Rows are points. Each copy is the shape, with its points in the same order, turned, moved and blurred by noise. Some copies are also mirrored. Which?

Shape (6 x 3):
[[ 32  21  -4]
 [-39 -15 -22]
 [-53 -10 -32]
 [-28  19  -8]
 [ 25   2  13]
 [ 17  16  24]]
Copy 1:
[[-10  44 -14]
 [ 10 -25  24]
 [ 10 -27  45]
 [-20   0  27]
 [ -9  21 -30]
 [-27  23 -26]]
Copy 1 is: mirrored
Copy 2 (6 x 3):
[[-18   6 -19]
 [ 49 -29   9]
 [ 60 -34   8]
 [ 33   3   5]
 [-28   1   6]
 [-14  14  10]]
Copy 2 is: mirrored
Copy 3:
[[-24  36 -20]
 [ 23 -36 -14]
 [ 24 -47 -26]
 [-13 -31 -26]
 [-19  27   6]
 [-35  15   5]]
Copy 3 is: only turned
Copy 4 (6 x 3):
[[ 40 -23 -13]
 [-37  -8  10]
 [-48 -16  19]
 [ -2 -10  26]
 [ 33   4 -19]
 [ 40   7  -6]]
Copy 4 is: mirrored

Shape:
[[-17  17  42  -9]
 [ 36 -37 -26  45]
 [-13 -14  26 -29]
 [ 40  13 -28 -32]
 [ 27 -38 -33  11]
 [ 13 -24 -18  19]
 [-33  13  16 -10]
 [ -6  17  -9 -28]
 [ 10 -22 -20  20]
 [-34  15  10 -30]]
Copy 1, 10 rows:
[[-12 -10   9 -43]
 [ 40  28  19  51]
 [  6 -20 -17 -26]
 [-28   8 -39  32]
 [ 26   3  -6  50]
 [ 23   1   6  31]
 [ -9 -26  15 -27]
 [-21 -23 -12   1]
 [ 24   1   6  30]
 [-17 -42  -6 -25]]
Copy 1 is: only turned
Copy 2 (10 x 4):
[[-13 -34 -34 -46]
 [ -2  33   7  37]
 [-17 -49  -2 -24]
 [ 46 -11  31 -22]
 [  0   9  31  23]
 [ -8  10  11   9]
 [-26 -23  -9 -52]
 [  6 -20  17 -47]
 [-10  12  13   6]
 [-21 -35   4 -60]]
Copy 2 is: mirrored

Shape, 13 rows:
[[-33  13 -32   1   2  -7  -8  42]
 [-45  45   7  11 -27   2 -41   9]
 [ 15  12  10 -23  40  12  20 -28]
 [ 22  33  33  -8 -23  28  35  13]
 [-50  17  23 -20 -16  -1  20  -2]
 [ 12  27  34 -32  10 -32  20 -14]
 [ -9  -3  12   9  24  36 -13 -19]
 [ 21 -15   0 -29  25  35   5 -34]
 [ 11  26 -15  36 -18  29  27  22]
 [-47   0 -19 -11   8   1 -27  -2]
 [-34  -6 -29   7 -27  10 -14   1]
 [ 11 -26 -27  39   8  16   5  12]
 [  8  43 -41  25  -3 -34  36 -31]]
Copy 1 (13 x 8):
[[-31 -14  22 -19 -10   5 -43 -11]
 [  9 -33  60   9 -26 -30 -26 -15]
 [  8  10 -41 -14   3 -27  15 -45]
 [ 29 -18 -22  22  40 -44 -31  -9]
 [  3 -50   9 -28   1 -32   3   3]
 [-17 -21 -26  21   7 -37  27 -17]
 [ 39   3  -9 -15 -29 -14 -10 -38]
 [ 27  38 -35 -28  -5 -34   8 -24]
 [ 29 -10   6  12  32  15 -49 -18]
 [-12  -6  30 -37 -37  -5 -10 -15]
 [ 11  -1  36 -21 -13   8 -18   7]
 [ 21  18  -7  -7  -9  43 -29 -16]
 [ -9  -3  24   9  51  26  25 -40]]
Copy 1 is: only turned
Copy 2 (13 x 8):
[[ 24  19  21 -23 -28   0 -27  17]
 [ 58  19  -3 -33 -43  -2  26 -24]
 [-43 -14  49   6 -13  13  41   3]
 [ -7  17  27  -8  32  16  25 -40]
 [ 47  18  37  21 -12  22  25  -5]
 [ -8   1  54  37   1 -22  42 -14]
 [-23 -18   6  -6 -35  33  31 -10]
 [-36 -50  35  -2 -12  32  28  -3]
 [ -1  26  -1 -50  35  19   1  -2]
 [ 34 -11  13  -3 -56  12   8  22]
 [ 44 -22  -6 -19 -15  23   1  17]
 [-21 -17 -19 -24   5  14 -14  24]
 [  3   9  27 -32  26 -27  47  53]]
Copy 2 is: only turned
